Each row of a before or after table is a point. One or more steps were done to the points. Then noise was added and the rows were shuffled. The steps act on how far a point lies along the listed directions, d1 being the first. Write out the steps. A step turns or swaps two directions, mirrors them in a line or flattens them onto one, adds a multiple of one to another, or multiplies one. Angles are multiples of 10 degrees, from the lower direction toward the higher: turns from -170 to 170, lines from 10 to 170 but not 90. Use the fewest steps. Two steps may share a direction if one is a turn and the other turns, adds or multiplies; they go together, in the order done. Otherwise the lowest direction goes first.
In the rows, zero is written as 128.

Directions:
(1): [134 172]
(2): [ 84 134]
Before (13 x 2):
[[120 126]
 [102 162]
 [125 117]
 [101 127]
 [148 162]
 [113 114]
 [111 140]
 [149 109]
 [116 123]
 [159 166]
 [140 144]
 [132 157]
 [112 134]]
After (13 x 2):
[[135 173]
 [181  93]
 [102 122]
 [109 125]
 [174 181]
 [ 93 105]
 [123 113]
 [ 84 147]
 [201 189]
 [ 61 185]
 [ 57 129]
 [156 153]
 [ 89 141]]
Steps: multiply d1 by 1.6; multiply d2 by 2.5

Directions:
(1): [ 69 127 122 149]
(2): [127 188 110 122]
(3): [115 112  92  81]
(4): [110 138 175  93]
Before, 12 rows:
[[113 131  90  82]
 [106 106 113 128]
 [105 124  94 108]
 [156  90 160 149]
 [128 162  49 152]
 [196  95 140 142]
 [123  86 156 122]
 [126 117 135 123]
 [129 167 128 186]
 [134  95 116 146]
 [132 146  89 210]
 [149 133  99 184]]
After, 12 rows:
[[108 106 110 213]
 [135 107 146 189]
 [ 91 125 124 189]
 [111 180 139 140]
 [ 71 180 154 131]
 [129 106  92 109]
 [110 148 103 147]
 [145 177 123 111]
 [126 102  96  80]
 [135 138  92 127]
 [128 142 123 116]
 [ 86  66  86 160]]
Steps: mirror d1 and d4 in the line at 120 degrees; multiply d2 by -1

Directions:
(1): [161 106 106 118 114 162  62 126]
(2): [157 145 121  91 171 128 137  69]
Before (12 x 8):
[[ 65 144 163 153 171  51 249 134]
 [106 143 133 133 152 104 191 158]
 [136 129 107 114 110 152 104 111]
 [145 109 107 133 131 144  96 124]
 [119 124 121 134 135 121 125 122]
 [151 119 128 143 131 142 102 120]
 [131 119 118 134 123 159 110 122]
 [137 135 129 128 117 139 111 138]
 [136 126 131 149 117 140  89 171]
 [126 131 120 135 124 143 113 119]
 [119 148 146 128 144 121 161 120]
 [115 117 123 159  81 146 102 153]]
After (12 x 8):
[[118 121 122 135 134 122 125 124]
 [106 129 131 144 133 114 170 179]
 [145 120 111 127 144 138 112 111]
 [129 136 121 133 128 139 121 113]
 [129 126 120 128 132 154 121 112]
 [119 136 144 137 125 128 139 139]
 [137 140 130 123 127 132 122 127]
 [139 133 110 109 118 148 112 101]
 [118 139 128 143 112 130 139 122]
 [ 64 110 152 176 120  78 190 186]
 [137 142 137 135 145 126 120 141]
 [151 125 129 140 141 136 111 115]]
Steps: flatten d1 and d2 onto the line at 40 degrees

Directions:
(1): [128 187 108 165  99 144 176 114 116 109 134 177]
(2): [110 189 145  94 104 150 113 129 132 173  80 105]
(3): [ 78  88 127 110  95 125 163  69 164 140 122 133]
Before:
[[ 83 130 152 129 103 136 145  94 148 126 113 157]
 [184 134 132 135 164 120  70 182 105 132 131  92]
 [149 199 152 110 121 164  90 168 100 161  90 115]
 [150 125 134 119 134 117 116 137 140 144 137 109]
 [163 135 116 138 127 122 127 138 116 108 150 132]
 [171 176 119 161 137 159 117 175  78 120 124 118]
 [ 91  80 122 168 112 111 201  53 161  82 151 180]
 [155 139  99 170 153 114 137 153 122  72 142 167]
 [100 188 106 145  85 138 182 104 136 114 118 165]
 [121 143 154  94 119 150 108 144 135 165 107 118]]
After (10 x 12):
[[ 68 203 142 129  68 152 193  56 163 146  74 163]
 [188 135 129 161 158 132 100 185  83  98 156 146]
 [153 101 103 193 135 140 161 140  95  84 165 150]
 [158  33 125 140 167  87  97 133 131 105 165 105]
 [125 251  96 167  84 150 196 129 108 105 116 187]
 [105 186 158 134 110 147 125 129 127 135 100 150]
 [143 115 111 132 110 117 150 108 139 106 147 136]
 [150 109 132 121 145 111 109 136 145 139 148 109]
 [154 127 148 115 155 141  95 179 113 143 132 119]
 [106 115  95 162 112 115 183  93 154  80 136 185]]
Steps: multiply d1 by 1.6; turn d2 and d3 by -80 degrees

Directions:
(1): [129  75 144  84 148 108 143  57 114  97 123 117 172 141  86 151 139 103]
(2): [141 133 123 159 152 157 113 111 144 135 132  73 122 226 146 139 102 108]
(3): [153 136  88 131 180  91  92  77  92 137 145 148  96 131 128  83 120 174]
Before, 9 rows:
[[124 103 146 111 123 131 157 116 144 106 105 114 151 147 110 160 137 112]
 [139 137 110 127 141 107 108 112 116 137 138 138 106 121 124 117 122 157]
 [119 130 128 161 129 153 128 140 143 137 130 105 118 169 145 133 113 111]
 [143 105 114 112 170  96 115  61 113 125 131 129 139 133 103 120 129 143]
 [129 104 133 112 128 142 133 108 142 113 116  94 153 165 124 155 128 103]
 [134 108 123 102 127 121 138 101 111 115 126 136 150 109 108 135 136 130]
 [115 120 129 130 139 125 121 123 124 128 125 120 131 140 126 122 125 115]
 [120 120 149 133 107 152 146 152 158 128 123 104 138 165 136 162 119  88]
 [135 121 133 124 136 124 131 127 128 128 125 111 138 148 121 124 122 120]]
After (9 x 18):
[[127 148 132 164 106 186 125 173 174 139 118  66 127 208 166 157 109  97]
 [133 135 134 144 131 143 129 149 143 137 124  96 131 172 139 130 114 112]
 [119 120 158 146 101 179 150 166 180 131 119  73 144 207 146 180 110  66]
 [116 129 130 146 135 138 118 138 134 134 127 108 125 158 137 125 119 109]
 [143 161  97 165 151 124  98 134 134 158 137 128  93 139 150 101 113 162]
 [122 148 135 149 105 152 148 179 159 133 107 119 115 139 145 143 127 130]
 [119 111 149 168 131 185 140 122 167 127 125  47 145 249 143 169 101  64]
 [134 149 103 124 115 115 123 148 107 138 133 171 111  59 133 104 136 168]
 [140 131 112 121 147 100 109  98 113 134 138 136 112 124 118 119 124 156]]
Steps: multiply d1 by -1; multiply d2 by 3; turn d2 and d3 by -20 degrees

Directions:
(1): [155 137 152 138  34 137  83 165 122 125 138  91 154 113 117 105 124 159
 171 138  97 120  76 126]
(2): [129 170 140 143 145 143 105 132  52  82 122 127 125 139 179 171  84 119
 124  82 124  80 110 160]
(3): [171 119 114  75  85  76 105  67  99 107 120 122 170 155  95 124 129 114
  77 123 113 113 165 139]
Before, 14 rows:
[[115 125 111 117 160 128 156 122 150 144 135 144 113 134 121 124 144 121
  116 131 136 149 149 134]
 [128 124 124 129 126 136 126 146 141 135 132 137 120 123 131 117 143 139
  136 134 122 135 123 107]
 [139 105 119  96  96  98 127  97 130 131 124 121 148 131  96 112 153 125
  111 142 118 132 145 115]
 [122 104 119 122 107 120 135 116 139 145 123 131 144 133 104 118 136 138
  131 154 115 145 136 121]
 [119 134 124 126 129 134 121 137 124 136 132 127 132 124 133 118 138 127
  124 127 133 133 132 130]
 [126 127 123 129 136 128 128 122 148 133 128 137 125 125 128 136 135 132
  137 132 137 139 132 130]
 [128 131 132 125 131 117 131 139 131 126 129 127 126 123 138 136 119 123
  136 131 127 137 122 120]
 [134 110 123 119 125 110 131 104 133 130 122 127 139 139 118 119 138 125
  114 132 130 138 143 105]
 [126 142 132 127 166 135 132 111 107 106 117 151 122 132 160 156 124 119
  111 111 147 109 137 143]
 [122 138 121 132 133 131 135 124 106 126 122 132 123 135 142 135 129 123
  135 131 124 125 132 130]
 [170 131 112  61  84  71 104  69  87  92 112 133 164 162 117 137 126 115
   68 117 113 101 166 144]
 [154 137 129 103 112 106 115 121  94 100 119 114 147 125 134 144 119 127
  107 107 119 100 144 131]
 [111 147 131 128 182 123 144 120  99 117 126 155 113 128 153 168 124  96
  105 115 144 112 156 142]
 [116 132 127 117 155 129 136 116  98 109 123 137 125 133 147 159 110 107
  113 101 142 115 143 149]]
After (14 x 24):
[[171 158 130  90 110  93  95  96  36  63 111 114 160 144 153 170  91 114
   80  75 113  65 151 155]
 [120 109 116 117 120 128 152 138 185 164 143 132 121 121  97  96 163 138
  138 156 128 168 135 116]
 [218 139 104  13  39  21  68   7  25  50 102 125 210 196 104 148 107  99
   16  93  94  64 196 170]
 [125 119 123 130 128 129 130 128 165 144 130 135 124 119 117 126 142 139
  145 142 135 151 130 121]
 [116 131 126 127 131 137 123 138 129 139 131 127 131 123 131 116 140 129
  126 129 133 137 131 127]
 [125 184 153 148 146 141 104 145  40  83 127 134 125 127 186 187  89 107
  126  86 124  71 112 164]
 [137 178 149 142 147 150  99 127  48  69 116 137 130 134 195 180  88 124
  122  80 133  69 105 168]
 [124 132 133 130 136 119 133 144 131 126 130 128 124 122 141 139 117 125
  137 130 128 137 119 120]
 [145  93 117 103 101  92 130  92 157 142 123 123 153 139  89  99 156 129
  110 150 126 154 154  94]
 [130 167 143 129 136 141 102 125  36  72 121 125 135 137 178 185  76 110
  121  70 128  75 115 173]
 [120 111 121 132 135 139 140 151 169 152 134 140 112 117 121 106 158 141
  142 148 128 154 127  97]
 [158  73 103  62  71  63 133  65 167 153 124 120 168 138  47  83 183 122
   90 168 117 158 178  98]
 [124 151 125 138 131 136 127 130  86 113 121 131 123 136 157 146 116 123
  137 119 122 112 122 138]
 [125  73 109 105  96 103 152 103 185 173 126 134 149 129  66  91 166 139
  124 183 117 176 157 102]]
Steps: multiply d1 by 0; multiply d2 by 3; multiply d3 by 2

Directions:
(1): [127 141 125 137 115 106 154 133  99 135  94 123 106 153 102 149 131 119
 111 126  86  96  55 109  88  86 202  75  91 172 107 100 125 166  98 116
 173  82 124 136 155 144 138 143  57 130  74 141]
(2): [136 125 125 137 117 126 137  92 120 150 151 141 199 143  96 136 124 190
 130 187 144 144  97 136 140 123 195  85  97 157 115 120  69  99 156 158
 109 154  82 137 163 147 153 157 188 132 182  90]
(3): [138 115 123 173 109 123  84 108 117 155 167 131  64 178 156 113 101 137
  49 129 118  79 117 129 133 136  88 109 105 150 118 162  95 129 173 178
 165 160 123 182  79 136 114 115 133 182 134 163]
(4): [172 149 169 230 140  89 123 113 151 107 139 138 145 135 180  80 128 108
 163 107 158 177 164 136  88 163 160 118 123 124  85 155  95 204 101 132
 139 163 121 123 139 135 148 116 107 122 114 108]
(5): [ 91 116 187  94 112  99 171 155  76 144 178 185 122 182 140 137 144 120
  72 146 109 172 143 161 148 172 135 159 135 118 166 152 107 106  73 135
 145 122  97 159 150  97 128 111 102  90 101  90]
Before, 9 rows:
[[107 119 132 110 134 130 121 140 128 111 115 132  95 106 143 126 128  98
  129 105 107 122 150 131 128 137  70 150 140 112 136 133 154 133 127 111
  118 119 146 114 105 116 127 125 111 125 109 168]
 [147 134 139 161 129 115 117 103 114 127 151 129 150 143 133 134 110 136
  134 136 148 139 135 133 123 134 153 116 118 139 122 137  95 133 134 152
  136 149 108 147 142 150 146 127 137 135 146 112]
 [157 128 150 184 129 106 112 106 146 130 159 147 130 141 168  82 120 128
  130 138 142 136 155 139 128 161 112 136 118 121 123 160 116 145 130 152
  127 152 119 140 119 130 137 102 135 126 141 126]
 [117 124 156 153 127 122 116 132 122 134 141 152 115 142 143 128 128 117
  118 119 137 153 144 141 119 151 121 144 137 107 126 142 111 126 106 140
  134 141 127 134 134 110 129 115 126 119 125 113]
 [143 127 169 166 114 114 133 116 110 136 175 144 159 158 139 114 119 154
  100 146 133 162 137 143 122 158 159 122 112 153 132 152  69 133 116 168
  147 166  97 160 152 118 145 118 156 123 143  85]
 [ 99 113 145  88 137 133 144 154 114 133 161 151 118 145 138 128 141 116
  112 137 113 137 151 140 146 147  93 177 147 112 158 145 135 104 115 129
  115 140 120 144 116 108 124 111 133 124 136 114]
 [131 112 122 139 118 131 146 105 124 151 135 138 133 140 122 125 132 146
  104 156 131 121  91 126 135 112 140 101 114 134 115 127 102 119 143 149
  138 126  94 147 136 140 138 136 143 136 131 123]
 [120 123 123  98 130 137 126 141 121 126 138 129 165 122 106 145 127 147
  137 145 148 140 132 137 161 129 117 150 140 122 131 125 119  91 139 141
  101 134 109 124 136 123 130 143 155 116 166 104]
 [118 144 166 162 122  90 165 124 107 112 110 139 167 159 120 139 136 115
  151 142 111 156  85 134  77 129 233 105 108 145  97 114  97 177  49 113
  163  92 103 123 188 131 159 133  70 100  90  96]]
After:
[[168 136 145 246 150 118  63 105 190  80 133 101 109 121 212  66 107  80
  171  74 173 144 201 136  87 179  66 170 155  85  84 178 121 206 118 139
  142 174 158 118  87 123 125  93 127 156 131 147]
 [112 111 109 113 123 137 128 127 106 154 147 133 107 160 109 143 127 149
   89 155 100  87  85 117 131 100 135 115 100 163 134 123 109  99 155 151
  136 139 109 157 117 136 130 139 140 166 146 136]
 [111 117 125 108 121 133 135 109 118 135 135 148 162 117 110 136 124 159
  129 164 121 134 119 142 144 129 133 112 109 141 123 122  97  93 154 141
   99 136 105 123 136 131 146 155 173 128 166 136]
 [160 145 173 211 122 100 121 134 121 114 144 125  91 159 181  95 119  91
  103  87 118 139 143 126  78 156 131 128 120 149 112 162 104 206  84 147
  184 145 130 159 123 114 132  99  72 135  75 125]
 [166 148 179 214 127  71 143 106 129 121 146 158 143 161 173  77 128 110
  143 135 130 161 135 142  94 165 172 112 103 138 102 154  97 191  86 142
  150 136 108 141 151 135 157 102  85 109 104 107]
 [114 116 137 113 129 132 150 143 123 136 121 139  92 129 143 124 145 102
  106 121 122 128 119 122 131 123  89 145 147 105 142 133 145 131 111 119
  142 108 119 140 121 120 118 114 102 119  91 139]
 [139 126 150 194 124 113 107 113 125 137 138 144 116 146 146 118 119 128
  117 123 141 144 125 135 101 140 149 113 114 126 104 141  93 150 115 151
  146 149 124 136 138 125 140 121 128 137 131 118]
 [147 144 155 174 139  98 124 129 117 109 131 128 111 139 155 124 113  90
  139  97 134 149 151 132 102 141 139 138 129 123 119 136 122 175  91 128
  158 130 130 143 136 138 137 110  78 120  93 124]
 [119 128 103 100 125 135 121 146 108 127 103 107 110 131  91 158 125 131
  111 122 107  80  82 112 133  90 127 118 119 150 119 104 142 115 135 130
  142  94 130 129 124 137 122 148  96 138 124 147]]
Steps: turn d1 and d2 by -150 degrees; swap d3 and d5; multiply d4 by 2

Directions:
(1): [115 113 123 152 163 101 116 161 145 136  86  92 147 177 122 159 115 116
 191 128 124 113 113 145 116 121 145 146  85  98 208 161 167 177 165 161
 121 129 107 145 114 161 150  93 100 140 136 199 188  46 142 155 168 136
 140 104 110  97 140 119 113 117  74 156]
(2): [120 119 143  80 109 111  55 135  96 101 151 135 119  67 160 108 100  97
 153  76  93 150 177 210 140 102 167 110 135 114 115 115 121 126 135 122
 140 167 136 177 148 146 120 148 125 174 135 144 110 103 110 180 203  95
  76 153  88 137 147 108 100 143 146  84]
(3): [120  87 123  96 120 201  78 156 152  77  10 105 118  76 112 180  94 168
 112 139  93 102 131 136 124 188 133 105 149 107 106 102 161 139 148 137
 128 141 140  92 143  91 130  99 153 126 105 105 101 128 146 145 118 156
 137 146 116 106 126  86 106 110 146 184]
Before, 13 rows:
[[127 114 125 108 120 158 145 117 129 133 128 149 118 112 135 126 130 120
  103 139 110 111 115 113 119 143 126 130 155 129  87 115 100 123 121 109
  129 134 131 121 134  97 139 146 143 106 122  86 103 166 121 120 106 129
  118 150 120 129 113 126 141 123 150 111]
 [121 116 106 124 128 167 110 136 131 116  52 127 122 104 107 171 101 158
  104 141 103 103 123 114 119 166 130 127 150 111 126  98 146 132 142 119
  120 124 126  97 136 107 123 109 140 113 114  97 118 128 139 115 131 141
  161 130 140 130 118 115 140 120 134 160]
 [121 124 139 116  98 122 109 122 106 129 172 150 137 112 134 100 123  96
  153 114 121 149 143 160 121 110 131 120 124 120 121 123 103 127 121 119
  147 138 134 145 130 149 123 157 129 151 123 122 136 119 111 140 165 107
  107 122 115 133 137 136 130 146 118 103]
 [116  66 123  98 137 162  57 174 152  92  11  92 139 110 123 189  90 138
  179 131  85 115 136 164 114 164 167 118 112  84 165 117 183 184 168 150
  140 142 113 128 136 143 155  84 129 152 118 175 138  49 144 172 171 155
  136 143  96  79 145  69  94 116 113 183]
 [131 146 127 171 133  92 165  99 115 169 177 139 152 177 138 116 142 113
  121 132 146 129 105 114 123  83 112 132 106 151 158 145 107 116 119 127
  122 122 110 119 122 138 127 132 117 116 131 137 147 117 137 107 122 139
  151 118 141 116 121 158 159 137 115 129]
 [122 148 124 151 122 105 154 106 126 142 162 146 131 160 123 119 128 126
  121 153 150 132 114  99 133 116 107 125 119 144 145 142 127 127 118 112
  120  98 137 144 110 122 128 142 125 112 133 129 136 144 135 112 107 116
  124 129 138 135 105 160 152 133 118 136]
 [148 146 141 111  88 148 160 109  99 119 213 182 119  73 134  81 163 136
   53 126 141 165 137 110 139 117 115 127 165 175  50 106  71  59  74 102
  130 119 142 132 135 108  97 162 142 131 123  75  81 196 107  96  79 120
  115 148 163 174 133 167 160 140 170  86]
 [130 167 142 116 117  98 175  88 100 137 239 174 122 127 164  78 156 101
  101  97 161 154 145 114 142  86 118 124 153 170  76 124  67  83  94  76
  131 128 128 150 118 140 104 174 138 128 133  89 104 189  92 108  99 101
  102 129 145 165 116 154 148 153 154  56]
 [112 142 120 130 111 115 138 107 102 145 190 158 135 100 134  91 145 116
  108 106 138 152 146 146 141 113 126 113 142 135  94 114 112 107 105 112
  127 126 137 135 127 130  95 159 120 138 134 110  96 142 120 125 126  99
  108 130 145 157 128 141 143 141 145  92]
 [126 120 143 135 129 123 102 154 134 108  82 123 116 122 129 133  99 133
  147 129 121 127 139 155 128 128 139 132 133 120 147 136 137 153 141 133
  141 141 132 143 139 145 133 109 118 144 136 155 128  84 136 143 161 116
  120 128 119 129 135  93 117 118 129 138]
 [116 147 134 139 129 115 148 112 134 143 147 125 124 151 125 122 135 120
  139 109 130 131 131 139 129 125 135 132 127 133 142 132 127 134 120 141
  122 127 115 141 138 143 123 129 120 134 143 148 157 123 110 138 128 127
  143 131 130 137 139 130 130 128 132 103]
 [123 129 132 112  85 170 130  91 124 120 157 147  99  74 133 128 147 138
   78 141 146 140 119 110 151 142 124 101 171 162  75 105  92  79 104 103
  136 131 155  94 142  85 117 132 145 121 105  71  99 196 122 107  82 115
  121 140 139 152 106 141 139 134 168 132]
 [121 108 127 135 154  99 102 136 117 133 116 104 138 144 118 127 110 121
  156 107 117 119 129 161 121 119 142 149  99 122 178 132 159 168 147 154
  120 128 122 150 122 165 137  96 101 137 138 182 167  64 124 157 161 112
  125 119 114 113 134 122 111 133  98 139]]
After (13 x 64):
[[120 127 130 123  92 159 137  94 125 127 157 137 106  94 132 130 150 131
   95 145 145 138 115 111 147 138 124 104 153 158  96 111  98  91 108 106
  138 124 146  97 136  91 125 123 136 120 108  90 117 179 120 111  83 114
  129 135 137 142 107 144 139 127 153 127]
 [123 125 104 148 138 152 141 124 136 144  77 137 127 139 100 168 113 160
   97 155 118  95 106  86 117 157 117 136 137 127 134 108 140 133 135 123
  120 111 115  89 127 110 127 105 128 102 113 100 134 132 139  98 112 149
  175 111 155 135 116 126 150 120 124 162]
 [141 141 141 102  98 142 139 122 100 113 197 168 118  80 135  88 154 134
   77 116 123 159 140 132 135 113 129 130 158 163  72 108  82  76  89 109
  128 124 139 144 135 121 109 154 134 146 128  98  90 165 105 120 104 120
  109 147 153 161 140 158 148 139 153  84]
 [119 146 130 142 118  93 134 111 116 136 178 151 131 148 137 109 127 114
  130 134 146 140 123 125 139 103 118 122 119 143 147 141 123 123 117 107
  122 103 141 161 112 135 126 151 124 128 141 138 133 135 126 117 127 103
  109 133 125 140 109 157 147 138 118 124]
 [130 144 131 146 131  78 139  99  94 160 195 144 148 156 147 105 134  96
  126 114 129 136 122 146 128  66 124 131 109 149 153 146 102 117 118 123
  128 136 112 145 132 149 124 134 114 131 132 149 145 109 127 131 151 127
  132 125 127 122 132 150 148 147 123 108]
 [116 108 146 103  92 138  87 137 108 114 139 143 133 100 130 116 109 102
  153 117 104 135 146 169 113 126 132 114 131 112 119 114 112 128 127 125
  146 144 140 138 137 141 124 149 132 159 116 117 133 114 114 148 174 114
  111 128 106 122 137 120 121 141 121 119]
 [127  70 114 119 138 179 101 165 168 107  12  96 145 128 102 198 111 162
  143 162 108 111 113 115 112 182 140 129 114 102 160 117 183 171 153 140
  140 127 116  93 130 125 157  80 133 125 108 152 130  80 154 132 119 175
  164 137 120  84 127  84 115 110 115 207]
 [122 113 125 117 127 147 149 119 129 134 134 147 118 128 136 126 133 113
  107 139 115 114 108 112 117 143 129 139 149 128  96 130  98 129 122 112
  128 134 133 122 131 104 144 142 139 102 129  95 116 154 119 118 105 131
  121 140 124 126 116 131 142 118 134 112]
 [119 150 145  96 115 108 133 104 104 116 211 158 120 100 173  95 139  98
  123  79 140 153 156 160 144  91 136 118 144 150  80 125  78  93 115  82
  130 143 129 166 130 153 107 168 134 144 128 100 108 160  89 143 132  95
   80 140 121 159 129 133 125 155 146  60]
 [121 107 130 124 145 121 103 133 118 124 107 107 129 127 115 126 105 132
  140 109 110 115 133 157 121 131 137 140 113 131 161 118 159 162 141 153
  120 135 125 142 126 157 135 100 111 139 130 166 145  79 122 149 153 109
  126 129 116 118 132 118 110 133 113 138]
 [125 119 141 142 134 134 111 154 137 103  65 123 112 125 125 132  97 143
  139 139 125 122 128 136 125 132 134 133 137 123 138 135 139 152 142 137
  137 138 127 132 142 137 137 109 123 136 131 146 123 100 141 132 142 126
  130 128 125 127 133  96 120 117 133 146]
 [108 128 120 117 110 122 116 119 105 131 161 149 135  84 130 102 132 125
  119 100 128 149 152 164 140 123 131 108 145 120  98 112 122 117 114 119
  127 141 141 139 136 131  96 158 117 149 129 119  93 123 124 141 141  99
  103 135 138 151 129 128 134 137 141  99]
 [114 144 136 126 123 121 130 116 134 129 145 127 126 136 131 122 133 109
  137  97 121 131 136 146 131 124 145 132 132 130 134 136 124 142 125 142
  122 129 119 146 145 146 125 127 123 138 139 146 145 123 111 142 139 120
  139 139 124 140 142 119 123 130 141 101]]
Steps: multiply d1 by 0.7; turn d2 and d3 by 40 degrees
